Every row gives one point. Any point is a mix of the corners, with weights that add up to 1. It lies inside the corners' shape when no weight is negative. Say inside or outside, and name the corners with a negative weight.

Corners:
(1): [-29 -15 -53]
(2): [-44 -21  10]
(3): [107  14 -19]
(4): [-44  61  16]
Points:
[-11  -7 -27] => inside
[  7  -4 -38] => inside
[-51 -15   0] => outside (3)
[ 34 -13 -30] => outside (4)
[31 50 -9] => outside (2)
[ 73  11 -21] => inside
[ 59  17 -26] => outside (2)
[ 3 41  3] => inside
[46 12 -8] => inside

Corners:
(1): [ 65 -10 -28  34  17  21  11  20]
(2): [-41  44 -39  22  -7  52 -18 -12]
(3): [ 21  25 -18  13  71  -1 -90 -30]
(4): [ 23 -23 -30  26  54 -21 -14 -10]
(5): [-101   78  -24  -51    3  -69    9  -68]
(6): [  8 -29  33  36 -49 -67  75 -20]
(7): [ 27 -60  56  -4 -35 -12  82 -31]
(8): [ 21  -6  16  45 -84 -17  19 -83]
(9): [ -7 -37 -15   1  11   8 -44  17]
Points:
[-18  18  -4   3   1 -27 -15 -49] => outside (1)
[  6 -20  21  25 -32 -47  51 -23] => inside
[-10   3  -5   7   2 -14 -23 -35] => outside (1)
[-37  34 -17 -11  10 -26 -11 -39] => inside
[  4 -14  -4   7   8 -22 -14 -19] => outside (2)

Corners:
(1): [ 42  11 -79  49 -32  -2   7  19 -19 -47  -3 -12]
(2): [ 32 -46  25  14  30 -51  27  21  49 -35 -78   2]
(3): [-15 -47  23 -81 -41 -29 -51 -23  58  -7   5  58]
(4): [-28  55 -38  16 -15  -1   6  20  52  12  -3 -27]
(5): [ 46  -9  -8  -7  53  35 -25  25  37 -35  12 -20]
(6): [ 61 -30 -22  87  -8 -20  24  -7  10  19  43 -20]
(7): [ -8 -35 -26  27  13 -13 -16  18  35 -19  13  47]
(8): [ 27 -13 -47  20  24   3 -10  22 -40  12  -2  41]
(9): [ -5  -9 -15 -76 -16  12  17  28  14 -65  13  18]
(10): [  5  47  31 -25  44  42 -13 -36  20   2 -30   0]
(11): [ 13 -29 -22  27  21  19 -33 -30 -41  26 -47  -6]
(12): [ 41 -34  19  30  20  39 -25  17 121  39  21  23]
(13): [ 17  31  55  20 -41  10 -23   5 -34  15 -16 -20]
Points:
[ 13   0   0  -6  20   8 -26  -7 -25  -9 -31  21] => outside (4, 6, 9, 12)
[  9 -15 -17 -13  -3   2 -11  19  13 -14  -8  21] => outside (6, 10)
[12 -3 12 10 15 -3 -8 10 50  3 -7  9] => outside (1, 9, 11)
[ -4  21 -25  14  -4   2  -2  14  40   4  -3  -8] => inside
[ 18  -7  -5   1   6   8 -16  -3  12  -2 -17   1] => outside (7)
[ 41 -14   3  14   2   0   0  16  31 -13  -5   4] => outside (4, 7, 11)
[ 27 -28 -31  24  13   1  14  19  27 -24  -4 -13] => outside (3, 8, 10, 13)
[ 16 -13 -15   5   4   1 -13  -1   1  -9 -11   6] => outside (12)
[ 20  -1 -16   2  -4  -4   6  25  39 -21  -3  -6] => outside (7, 10, 11)
